Each wall is flat, endless, passes through zero and stands at right angles to its row. A trip goes straight from one point to another. List the walls that it crosses, first one first.
(in the rows, 128 means zero)

Walls:
(1): [ 58 193]
(2): [124 146]
(3): [118 142]
(4): [112 124]
Trips:
[100  92] to [129 152] => 1, 3, 2, 4
[151 109] to [120  30] => 4
[111 172] to [107 172] => none
[ 55 135] to [ 81 168] => none
[113 120] to [144 114] => 3, 1, 4
[180 212] to [122  54] => 1, 3, 2, 4

Walls:
(1): [114 104 131 146  81 173 172 163 162 173 186 145]
(2): [ 95  62 139  45  44  72 149 138  61 184 162 133]
(3): [119 151  80 127 171 135 205 198  82 163 132 117]
(4): [ 87 128  94 108 135 145 157 150 161 194  81 114]
Trips:
[100 123 147 122  38 130  76 145 151 121 155 168] to [164 183 113  66 122 110  85 106 101  53 122  94] => 1, 2
[153 192  92 101 103  84 156  66  79 109  97  86] to [153  98 212 144 138 201 136 105  85  78 113 104] => 3, 2
[100 133 135 192  81 151 126 169 106  95 201 143] to [164 218 160 137 194  57 100  65 149 242  50 165] => 2, 3, 1, 4
[143 144  93 146 161 132 128 130 171 249  98 157] to [159 185 122 155 141  96 127 185  94 115 159 168] => 4, 1
[137 142 116 169 116 146 125 162 137 122 151 132] to [104 109 120  70 124 139 108 157 134 147 117 119] => 4, 2
[175 124 186  59 178  48 150 100 130 170 137 156] to [ 80 141 169 177  98 107 155 125 120  93 165 189] => 1
